Rows are points. Each copy is the shape, with its points in the same order, stretched, turned, moved and blurred by noise. Some copies are also mirrored. Which?
In the rows, 128 means zero.

Shape:
[[118  97 167]
 [100 142 119]
 [ 93 113 131]
 [108 149 129]
 [161 116 104]
 [148 138 154]
 [182 172 170]
 [168  87 140]]
Copy 1:
[[106 100 157]
 [111 141 112]
 [ 97 139 145]
 [116 128 102]
 [175 147 136]
 [144  91 122]
 [166  69  90]
 [170 113 169]]
Copy 1 is: mirrored
Copy 2:
[[114 186 161]
 [ 95 127 129]
 [ 83 158 135]
 [107 122 129]
 [140 161  88]
 [148 146 141]
 [191 122 144]
 [147 197 117]]
Copy 2 is: mirrored
Copy 3:
[[106  89 154]
 [ 95 133  97]
 [ 83 118 124]
 [111 129  96]
 [132 161 152]
 [146 118 126]
 [199 113 110]
 [136 125 179]]
Copy 3 is: mirrored

Shape (8 x 4):
[[109 112 146 121]
 [117 156 121 105]
 [ 98 143 123  61]
 [ 99  84  98 144]
 [173 126 148 121]
 [148 138 104 110]
 [ 89 174 107  73]
 [135  84 134 131]]
Copy 1:
[[114 133 152 119]
 [127 169 125 120]
 [110 168 125  74]
 [ 81 106 122 142]
 [169 122 140 130]
 [142 145 108 127]
 [104 197 110  89]
 [124  93 142 130]]
Copy 1 is: only turned
Copy 2 (8 x 4):
[[145 141 129 130]
 [113 145 102  87]
 [155 161  94  71]
 [141 116  83 156]
 [119  99 163 105]
 [111 111 105  92]
 [128 174  76  63]
 [146 101 136 143]]
Copy 2 is: mirrored
Copy 3 (8 x 4):
[[107 104 136 128]
 [104 154 130 115]
 [ 68 142 131  80]
 [116  88  82 140]
 [161 135 163 112]
 [132 147 119  98]
 [ 64 172 121  95]
 [149  93 118 124]]
Copy 3 is: only turned
Copy 4:
[[124 120 134 114]
 [150  85 116  92]
 [118  84 115  61]
 [ 97 117  99 165]
 [175 159 117 109]
 [148 113  89 104]
 [142  51 110  67]
 [113 155 116 127]]
Copy 4 is: mirrored

Shape, 10 rows:
[[134 129 130 137]
 [138 170 108 145]
 [137 117 102 137]
 [ 54 203 118 116]
 [107 117 150 141]
 [129 121 133 125]
 [124 141 110  92]
 [113 110 128  98]
 [ 93 134 106 106]
 [136 148 128  40]]
Copy 1 (10 x 4):
[[131 149 132 121]
 [138 144 119 161]
 [142 129 111 115]
 [ 50 163  98 178]
 [118 170 138  98]
 [126 135 133 114]
 [ 97 109 130 134]
 [ 92 117 129 104]
 [ 86 123 107 122]
 [ 70  70 160 138]]
Copy 1 is: mirrored
Copy 2:
[[129 138 115 141]
 [155 176 120 137]
 [150 124 102 130]
 [110 208 139  58]
 [105 124 138 125]
 [121 133 106 132]
 [117 162  85 109]
 [101 132  93 110]
 [116 147 104  86]
 [ 83 186  45 114]]
Copy 2 is: mirrored

Shape:
[[149  73 118 108 154  87]
 [104 157 163 163 134 141]
 [105  88 163 138 105 133]
 [ 99 102 135 154 134 116]
 [114 102 108 158 154 171]
 [148 107 108  83 127 112]
 [151 128 162 109 108 152]
 [158 132 180  86 149 132]
 [119  94 109  71 113 110]
 [ 85 166 104 132 165 167]
 [136 136 104 120 119 171]
 [118 162 114 161 163 134]]
Copy 1:
[[161  79 111  99 158  91]
 [103 154 156 158 137 157]
 [106  80 161 142 122 137]
 [107 103 125 151 145 127]
 [124 103  97 137 146 186]
 [146 104 116  71 121 112]
 [140 118 171 101 104 156]
 [152 132 185  80 145 138]
 [114  86 117  66 114 103]
 [ 85 166  98 110 148 185]
 [130 128 112  99 102 177]
 [122 169 104 141 149 155]]
Copy 1 is: only turned
Copy 2 (12 x 6):
[[127  71 109 110 165  67]
 [102 123 171 162 142 153]
 [103 110 162 134 104  89]
 [ 92 112 135 157 137  99]
 [127 167 118 151 157  97]
 [132  88 106  81 144 113]
 [152 108 164 100 118 130]
 [149  86 185  84 163 124]
 [104  94 106  67 129 100]
 [ 90 168 121 125 179 162]
 [144 149 112 110 132 138]
 [112 132 118 160 178 158]]
Copy 2 is: mirrored
Copy 3, 12 rows:
[[141  82 116 108 131 104]
 [114 163 153 154 150 180]
 [120 104 169 150 101 158]
 [114 113 141 159 137 146]
 [131  99  98 153 135 188]
 [141 117 103  89 102 116]
 [160 142 147 104  95 171]
 [150 136 160  64 131 164]
 [115 105 107  90  82 113]
 [ 78 154  82 132 157 197]
 [139 143  94 123 101 179]
 [115 160 102 148 169 168]]
Copy 3 is: only turned

Shape (11 x 8):
[[147 170 161 119  95  70 119 118]
 [117 126 138 152  98 123 128 101]
 [169 109 158 129 151 134 173 169]
 [119 147 179 155 124 116 137 100]
 [115 124 121  99 128 142 113 126]
 [146 106 115 112  89 146  61 150]
 [119 100 117 133 111 122 168 109]
 [141 152 124 142 128 113  97 134]
 [184 170 151 142 108 125 145 162]
 [100 176 151 143 111  83  72 169]
 [131  77 103 157 151  78 146  97]]
Copy 1:
[[147 182 154 123  95  74 135  95]
 [130 147 178  94 105 138 126 117]
 [149 126 147 157 156 126 190 148]
 [115 159 192 129 133 119 130 101]
 [119 122 113 112 123 140 117 114]
 [156  99 114 125  72 139  93 150]
 [132 135 158  73 125 145 172 119]
 [156 153 138 123 124 118  99 136]
 [170 181 145 164 110 124 156 141]
 [109 172 138 130 105  69  80 157]
 [169 114 175  53 166 115 152 124]]
Copy 1 is: mirrored
Copy 2 (11 x 8):
[[151 163 184 121  78  91 133 122]
 [121 110 163 160 101 139 127 110]
 [180  82 158 120 166 126 179 157]
 [133 115 205 159 109 127 149 105]
 [123 114 139 113 144 135 103 105]
 [149 101 134 116 118 136  44 151]
 [119  90 120 142 121 132 161 106]
 [146 139 162 154 139 107  98 131]
 [200 147 173 137 123 133 156 164]
 [ 98 174 205 142 116  97  94 175]
 [121  71 114 172 138  72 141  97]]
Copy 2 is: only turned
Copy 3:
[[150 152 159 112  71  85 108 124]
 [127 107 148 141 104 132 118 105]
 [210 138 143 113 151 164 137 156]
 [140 145 191 145 111 132 123 110]
 [122 110 131  88 133 123 145 120]
 [145  55 115  89 104  95 169 121]
 [135 110 122 126 130 159  93 122]
 [142 126 134 126 123  87 144 114]
 [202 154 123 131  92 125 157 129]
 [111 135 160 138  95  55 161 163]
 [143  99 132 136 170 116  55 118]]
Copy 3 is: mirrored

Shape (12 x 9):
[[160 119 129 117 134 155  85 151 125]
 [131 108  96 161 114  93 140 157 112]
 [143 162 114 140 149 129 143 165 136]
 [148 160 107  97 111 167 120 126  94]
 [152 121 123 146 123 177 145 147 143]
 [151 175 161 103 104 106 130 137 102]
 [111 152 109 154 165  89 108 153 112]
 [ 98 127 140  86  98  96 142 111 134]
 [ 87 162 156 140  91  91  87 132  92]
 [ 84 113 169 112 183  98  76 183 132]
 [ 95  84  84 104 124 132  88 173 179]
 [103 132 114 121 110  94 109 111 146]]
Copy 1:
[[160 145 109  98 130 123  82 128 151]
 [147 134 143 117  71 135 157 115 120]
 [140 169 114 105 116 138 154 158 142]
 [134 171  75 107 126 128  99 124  87]
 [149 126  80 132 133 156 134 133 143]
 [134 199 114 130 106  69 117 126  99]
 [117 174 177  94 104 155 134 124 138]
 [ 87 121 120 110 107  65 129 108 104]
 [ 85 176 169 143  79 100  89  99 113]
 [107 124 201  84 142  96  83 160 168]
 [110  78 112  50  87 122  89 137 178]
 [ 92 133 126  99 104 102 129  87 132]]
Copy 1 is: mirrored
Copy 2 (12 x 9):
[[138 116 137 110 134 137  74 156 129]
 [159 135 112 149 100  85 138 159 135]
 [135 164 139 139 131 144 137 159 133]
 [140 152 126  90 102 174 109 124  91]
 [151 112 122 135 119 178 126 154 160]
 [157 155 199 113 118 120 131 119 105]
 [111 168 124 149 152  79 119 144 134]
 [124 128 162  71 104  98 147 110 149]
 [114 146 186 146  91  81  96  96 119]
 [ 64 115 168 116 187  64 102 176 154]
 [ 96 113 118  69 102 106  87 198 206]
 [137 143 143  93 104  93 113 115 171]]
Copy 2 is: only turned
Copy 3, 12 rows:
[[153 109 123 133 132 160  81 156 111]
 [132  93  92 144 102  85 130 155 148]
 [164 148 112 134 121 115 125 176 150]
 [139 150 101 105 102 149 119 153  90]
 [145 121 123 164 109 168 140 156 145]
 [144 163 161 109  85 108 113 165 105]
 [125 142 120 135 156  69 101 154 142]
 [112 133 148  83  83 108 132 128 146]
 [ 75 156 148 123 107  72  91 153 121]
 [106 101 173 100 176 105  86 186 160]
 [115  84  93 102 138 147  77 156 189]
 [114 135 124 114 103 100  97 114 152]]
Copy 3 is: only turned

Shape, 14 rows:
[[ 71 153 103 105 105 131 183 141 120 121 140]
 [145  87 171 144 123 134 136 134 115  68 124]
 [155 147 141 100 185 141 171  96 193 113 156]
 [113 102 157 170 153 149  53 135 107 129 155]
 [122 177 122 127 162  73 136  98 114 104 107]
 [160 104 102 114 177 125 117 145 124  96 126]
 [122 112 166 117 106 124 101 150 121 172 121]
 [154 128 116 131 150 122 143 136  87 139 155]
 [133 121 148 134 162 157 107 138 107 145  87]
 [136 151 112 156  94 152 133 124 123 125 146]
 [115 120 144 147 141  86 157 132 134 169 125]
 [128 153 150 128 145 140 143 120 157 168 126]
 [179 115 187 118 176 105 118 137  83 114  89]
 [161  93 161 141 129 158 122  67 135 129 142]]
Copy 1, 14 rows:
[[ 53 134  72 130 119 158 160 144 117 127 138]
 [125 125 185 184 155 104 130 132 112  89 118]
 [149 205  81 108 157 125 110 115 166  59 125]
 [174 110 164 149 128 120  48 149 104 164 134]
 [136 177  71 143 107  58 133 147  86 125 103]
 [196 113 102 155 160 120 132 171 120 101 105]
 [129 115 163 132 116 107 123 162 165 175 127]
 [165 148 125 116 139 131 161 159  91 139 128]
 [156 142 153 143 140 119 104 150 136 157  60]
 [126 141 129 143  85 166 145 108 111 138 139]
 [124 160 108 134 162  87 146 118 144 178 132]
 [131 177 112 109 126 126 113 117 168 147 117]
 [180 175 178 153 155  57 139 195 118 124  66]
 [142 134 184  93 145 114 106  87 126  95 119]]
Copy 1 is: only turned
Copy 2 (14 x 11):
[[109 143  96  63 100 130 178 171 140 123 143]
 [114 133 201 120  83 151 119 121 106  83 118]
 [135 128 143 170 123 133 192  69 148 126 177]
 [112 147 159 160 145 151  58 171 102 133 165]
 [136 164 113 136 187 128 163 133 100  83  92]
 [179 111 149 146 130 182 125 140 141  94 126]
 [120 114 143 115 114 111  87 150 127 177 111]
 [170 121 138 151 112 152 156 172 103 131 127]
 [106 119 158 143 148 180 112 145 130 158  92]
 [121 174 118 143  69 147 137 157 124 141 123]
 [107  84 113 142 130 100 143 150 106 134 119]
 [ 98 124 123 159 127 120 151 123 142 174 131]
 [147 108 215 153 164 151 130 125 104 117  64]
 [120 145 148 163  84 161 122  82  75 158 145]]
Copy 2 is: only turned

Shape (17 x 11):
[[114 132 180 119 133 122 136 154 101 153 112]
 [116 129 126 108 107 138 120 125 115 129 109]
 [117 134 130 118 125 123 101 119 121 145 194]
 [113 117 146 115  79 127 128 118 134 151 111]
 [117 116 136 141 127 152 112 120  77 112 133]
 [134 141 141 120 131 146 132 117 132 140 145]
 [114 106 131 113 134 136 133 126 136 146 144]
 [125 134 134 249 122 121 111 117 125 123 112]
 [123 114 131 126 129 124 125 122 132 141 116]
 [119 138 122 110 106 121 121 121 112 141 110]
 [134 119 141 118 129 117 127 112 133 156 150]
 [127 117 134 112 130 132  90 128 130 130 112]
 [115 127 149 113 103 152 123 119 113 152 117]
 [113 136 163 113 120 124 120 117 128 117 125]
 [127 134 154 111 103 130 137 153 130 133 145]
 [142 120 127 111  97 128  95 121 128 154 115]
 [144 115 145 126 117 124 133 112 115  94 109]]
Copy 1:
[[100 129 169 125 115 140 136 157  86 130  96]
 [109 124 119 107 119 154 112 120 107 131 117]
 [100 166 130 150 125 105 114 132 115 128 179]
 [101 113 145 119  91 151 102 123 118 154 126]
 [124 137 129 145 139 160 123 111  81 109 133]
 [121 151 147 129 123 135 134 127 134 132 136]
 [ 94 130 129 134 135 142 138 129 129 143 146]
 [184 103 126 237 107 149 101 131 134 112  89]
 [113 116 129 135 133 138 123 123 122 145 121]
 [112 131 119 112 114 135 105 119 103 148 107]
 [112 137 145 135 125 119 124 124 126 158 144]
 [108 114 138 123 150 138  95 127 122 125 117]
 [100 136 150 112 112 165 115 125 109 140 123]
 [103 123 157 124 107 131 124 121 111 111 115]
 [109 127 144 111  96 133 130 156 118 119 149]
 [129 123 135 111 125 142  82 119 119 153 134]
 [133  99 140 116 118 134 134  99 114 112 120]]
Copy 1 is: only turned
Copy 2:
[[116 123 172 115 149 111 149 136 108 153 128]
 [131 139 119 120 121 119 117 119 124 157 103]
 [136 122 101 105 143  80 115 118 136 143 183]
 [121 122 119 148  96 120 122 118 144 176 122]
 [140 147 109 128 164 123 122 100  87 148 125]
 [121 137 131 122 125 125 118 116 134 124 157]
 [118  99 116 110 124 119 110 117 128 138 146]
 [ 98 127  92 220 188 144 127 151 135 128 153]
 [120 108 126 132 127 122 111 124 130 138 125]
 [125 140 123 127 118 105 116 129 125 153 110]
 [125 105 130 125 122 104 105 119 136 132 162]
 [138 128 127 119 149 118  99 124 142 153 113]
 [114 143 134 131 116 127 121 109 123 171 130]
 [131 125 133 125 137 108 145 106 141 139 124]
 [140 132 141 115 118 125 146 143 133 149 150]
 [148 136 121 136 120 116  86 133 142 171 125]
 [159 126 125 149 130 136 129 110 120 121 112]]
Copy 2 is: mirrored

Shape:
[[149 182 164 141 109 111 124  62 145 138 113 134]
 [144 125 115 138 116 148 104 111  67 170 139 153]
 [ 86 139 112  92 102 141 111 131 165  75  89 119]
 [147  89 120 135 150 135 102 120 146 164 176 121]
 [ 96  81  95 141 151 127 117  98 105 150 140 143]
 [140  82 164  91 159  74 113  95 131 122  85  82]
 [100 123 157 161 170 127  89 142 125 159 163 167]
 [133 119 111 100 119 154 171 129 111  73 146 151]
 [121  90 136 125  98  78 118 136  94  81 145 115]
 [143  81 106 171 105 136 161 163 123  88 135 161]
 [105 161 150 123 110 154 110 110  95 105 121 122]
 [156 163 155 170 122  88  98 123  66 106 123 149]
 [167  91 103  89 143 122 144 101 123 170 131 189]
 [ 92 120 127 126 128 139 146 163 151 171 131 168]
 [ 97 173 124 122 171  89 140 133 126 108 107 112]]
Copy 1 (15 x 12):
[[137 165 167 104 106 117 136  78 183 158 111 170]
 [156 157  85 141 123 110 167 119 106 191 121 159]
 [103 146 123 102  95 178  80 130 155  93 124 129]
 [146 126 131 134 187 121 117 104 107 192 117 125]
 [107 122  96 121 172 161 168 103 102 177 110 138]
 [106 142 131  88 134 115 118  50 123 120  39 111]
 [ 93 118 156 125 160 104 142 155 107 201 108 173]
 [114 124  84 159 146 123 119 103 124  86 186 135]
 [ 76 110  99 172 114 142  94  76 131 140 105 134]
 [141  61  94 190 123 148 100 119 119 107 157 152]
 [108 181 134 139  94 127 144 127 139 138 122 147]
 [107 136 118 179  98  87 139 122 161 153  79 192]
 [156 115  68  87 163  96 134  74  95 155 152 168]
 [121  90 126  87 120 129 121 144 117 169 159 137]
 [ 66 130 128 108 140 108 150 147 182 117  93 116]]
Copy 1 is: only turned
Copy 2:
[[110 182 152  96  74 127 126 107 100  93 121 130]
 [108 120 164 156 149 130  83  96  79 113 122 111]
 [ 89 144  66 107 103 147 143 157 166 108  93  97]
 [116 116 149 162 155 167 142  94 129 116 165 130]
 [ 97 108 129 152 175 171 140 111  88 103 116 127]
 [167 132 148 140 147 167 181 192 119  87 122 141]
 [ 86  95 139 124 156 126 117 118 130  82 151 158]
 [122 113  75 108 109 115 163 102 145 137  76 100]
 [120  92 101 140 125 108 168 148 100 109 128  84]
 [ 93 101  76 161 113 106 163 109 117 161 108 129]
 [ 90 138 141 109 106 114 127 132 136  89  90  96]
 [112 134 143 119 115  49 113 129  89  79 127 124]
 [162 110 120 138 135 169 108  89 107 132 116 149]
 [ 85 107 113 114 131 165 117 127 135 157 133 152]
 [111 156 108  76 153 120 154 147 127 126 121 125]]
Copy 2 is: mirrored
Copy 3, 15 rows:
[[ 74 193 143 117 107 125 130  86 111 102 135 160]
 [119 136 157 146 118 140 111 155  61 142 166 129]
 [ 69  96 122  40 102 100  92 144 148  93 155 156]
 [130 118 152 157 145 134  71 105 139 169 157 112]
 [ 90  97 118 142 145 122 103 144 109 157 143  95]
 [ 90 150 151 113  63  87  93 117 170 154  82  74]
 [127 114 178 122 171 116 135 100  99 179 146 139]
 [138 114 127  94 136 125 108 159 122  64 142 110]
 [145  99 129  98  89 105 108 105 109 123 145  68]
 [164  74 113 138 138 102  90 134  99 110 125 133]
 [ 85 128 162  73 111 149 128 128  83  97 146 137]
 [145 171 154 101 111 121 132  96  37 136 120 128]
 [132 157 141 166 127  72 102 179 141 128 155 115]
 [124  84 146 120 140 106 152 150 146 142 167 167]
 [106 148 113  51 127 137 154 120 135 135 109 132]]
Copy 3 is: mirrored
Copy 4:
[[113 121 144 132  65 178 137  63 134 103 116 101]
 [147 121 133 142  91 163 118 175  99 149 125  71]
 [135 153  90  86 123 131 110 140 161 111  97 191]
 [109 110 152 147 130 143  96 118 128 191 130  96]
 [110 114 118 120 125 147 139 156  96 188  78 113]
 [129  85 133 146 109  66 148  94 168 148  70 132]
 [ 99 147 188 137  94 123 102 136  73 166 122 134]
 [174 133  96  89 189 144 141 136 109 109 137 131]
 [104  66  88 120 134  86 135 158 118 122 140 126]
 [109 102 145 113 189 154 174 172 140 124 156 143]
 [141 146 119 110 101 135 100 146 108  90  98 103]
 [109 113 136 176  92 126 149 144  93  79 147 101]
 [190 101 137 125 129 169 156 126 122 183 137 128]
 [130 165 172  75 105 138 138 158 121 173 134 145]
 [107 193 109 120 108  93 163  97 115 114 111 133]]
Copy 4 is: only turned

Shape, 15 rows:
[[118  76 114 138 134 112 175  91 131 135 137 102]
 [128 130 121 101  84 145 135 140 108 126 175 113]
 [ 61 140 150 175 122 102 168  92 122 117 106 171]
 [140 122 161  67  99 118  80 104 134  95  96 145]
 [ 90 148 142  88  97 127  96 111 187  99 142 129]
 [140 149  73 130 122 140 152 103 117 106 158  93]
 [115  79  72 102 124 162 141 137 110 126 150 110]
 [161 120 127 146  91 132  77 127 155 128  99 168]
 [135  79  82 153 114 157 175 118 128 130 152 110]
 [143 165 117  75 146 154 119 150 147 134 154 141]
 [132 171 128  87  98 160 104 158 155  90  89 130]
 [147 125 161 116 128 127  67 165 148  63 121 162]
 [ 92 101  92 195 151 153 135  97  91 150 140 111]
 [104 131 181 163 112 161 151  67 145 113 109 138]
 [129 140 168 112 111 113  89 157 153 118 102 114]]
Copy 1:
[[ 93 112 141 183 151 131 169 141 132 120 104 125]
 [102 134 110 104 125 160 134 145 110 133 169 127]
 [112 135 156 193  99  84 119 141 137 128 109 197]
 [126 131 177  92 144 162  81  90 151 149 117 121]
 [105 126 137 107 146 141 104  86 192 114 167 142]
 [116 149  89 133 157 124 136 111  80  97 148 128]
 [124  95 109 117 147 162 154 161 107  89 133 136]
 [135 127 120 129 165 149  43 135 147 158 117 127]
 [107 119 101 176 155 165 144 170 103 102 132 128]
 [164 151 107  83 165 148 139 119 130 133 182 150]
 [169 166 111  93 127 170  77 117 154 111 153 134]
 [149 151 171  79 178 129  46 150 168 118 147 123]
 [139  80 108 185 134  83 146 167  92 100 138 138]
 [130 128 167 202 116 150 102 122 142 130 157 135]
 [139 141 140 104 129 118  95 137 187 141 137 103]]
Copy 1 is: mirrored
Copy 2:
[[120 120 114 124 133  97 160 122 176 140 157  95]
 [169 123 106 120 124 137 121 147 100  95 174 122]
 [114 111 157 141 113 123 201  71 140 120 116 172]
 [161 135 138  79 108  89 101 132 152  80  77 176]
 [115 167 141 114  78 123 114 150 158  70 136 176]
 [132 147  64 136 158 119 133 117 127  98 179 105]
 [103 109  79 109 116 125 121 136 119 122 152  86]
 [156 103  93 155  98 122  96 123 168 106  75 170]
 [134 104  68 148 127 138 146 124 159 125 164  72]
 [118 144 105 113 158 152  99 176 122  98 134 155]
 [134 162 105 136 107 125 116 148 112  68  67 152]
 [133 102 151 135 127  99  78 142 144  45  80 162]
 [103 108 107 152 133 146 118  66 131 159 154  87]
 [155 147 158 135 109 153 157  75 185 100  97 134]
 [140 151 158 138 113  91  96 153 135 101  81 149]]
Copy 2 is: only turned
Copy 3 (15 x 12):
[[143  61 118 137 108 114 140  92  94 121 119 109]
 [114 128 106  98  91 149 129 126 126  88 176 114]
 [109 134 149 172 119  82 140  89 104  94  84 176]
 [115 132 155  80 111 157  62 130 170 139 116 135]
 [ 96 124 131  94 115 118 127 107 208 128 130 122]
 [156 142  80 108 120 122 148  92 105 124 152  90]
 [129  91  78 108  85 174 162 136 108 122 116 104]
 [125 130  94 154 127 139  64 160 173 135 120 158]
 [156  78  73 145  98 138 147 116 100  97 122 109]
 [131 146 120  97 127 182 158 115 169 138 169 146]
 [124 167 117  95 155 183 117 141 190 108 120 123]
 [136 156 155 116  98 155 104 184 195 145 127 128]
 [105 124  95 198  90 129 151  99  71 141 109 112]
 [122 128 153 173 105 126  94  58 150  91 105 138]
 [100 130 156 127 146 151 104 150 172 129 145 115]]
Copy 3 is: mirrored

Shape:
[[120 131 120 131 126 114 131 166 109 131 119 111]
 [ 86 150 158 165 130 119 143 116 119 111 128 133]
 [154 162 163  99  97 126 103  72 105 163 123 145]
 [152 158 158 157 143  74 151 135 112 105 106 176]
 [119 165 166  73  94 112 140 125 145 126 134 127]
 [157  93 129 160 113 145 194 139  86  96 126  93]
 [133 146 103  93 139 126 102 170 154 149 148 126]
 [112 111  67  88 140  90 116  74 139  70 100 175]
 [ 97 100  70 108 110 117 102  78 163  99 189 175]
 [162 124 140  96  82 153  94 119 121  93  96 120]
 [177 151 149 158 125 168 172 113 153 166 110 120]
 [118 103 136 166 107 145  91 163 107  71 170 113]
 [ 94 154 137 122 175 136 120 117 107 138 134 102]
 [115 118  85 115 116  94  95  94 163 113 155  95]
 [154 190  74 143  75 131 104  96 144 113 129 174]
 [145  89 160 161 108 122 124 169 140 130  99 113]
 [165 147 114 166 177 157 173 137 128 101 161  81]]
Copy 1:
[[118 120 143 134 147 121 119 164 135 149 121 117]
 [ 86 149 126 130 146 119 132 121 110 173 132 140]
 [133 123 111  82 165  92 184  88 135 140 123 133]
 [120 137 154 110 120  81 120 120 130 153  95 175]
 [124 116 131  98 126  90 141 105 128 150 167  97]
 [114 100 116 154 115 132 117 172  66 150  93 134]
 [161 137 142  98 143 121 124 166 177 141 164 117]
 [100 120  59  94 119  89  99 118 202 100 133 166]
 [127 152  53 121 139 134 119 140 175  87 194 168]
 [123 101 104 116 127 104 159 102 143  87  99  91]
 [150 122 136 103  98 147 193 139 107 170  99 129]
 [124 165 122 180 158 142 112 145 112  99 134 111]
 [127 131 118  96 179 137 105 132 138 189 130 116]
 [137 145  57 115 148 102 136 153 167 129 154 113]
 [ 97 161 110  61 104 105 179 142 145  73 132 159]
 [129 127 138 191 113 123 149 147 141 150  99 121]
 [162 141 125  99 118 148  82 193  88 164 101 116]]
Copy 1 is: mirrored
Copy 2:
[[ 98 106 123 135 108 136 119 123  85 123 138 143]
 [120 131 145 145 122 113 121 134 116  95  94 163]
 [155 165 133 132 123 154  97 128 110 194 122 153]
 [159 125 137 168  73  77 107 177  83 104 122 147]
 [112 162 121  96 104 114 128 130 136 157 133 146]
 [143  63 175 146 125 121 191 106  67 114 128 148]
 [ 99 138 102 112 132 127 102 123 117 130 176 119]
 [199  86  97  79 117 112  92 139 162 122 153 202]
 [174 121 120 104 135 134  92  81 214 128 167 191]
 [146 102 156  89 117 169 130 157 137 167 131 123]
 [137 138 118 164 175 127 189 148  92 149 131 129]
 [112  87 197 133 100 154 118 102 141  96 132 106]
 [113 141 138 119 151 130 100 112  79 103 111 144]
 [152 120  89 100 129 151 114  66 161 128 134 144]
 [173 165 111 136 118 178 123 156 169 126 181 178]
 [100  70 133 156 115 132 145 141 113 137 104 110]
 [155 122 150 131 166 109 185 101  57  71 149 109]]
Copy 2 is: only turned
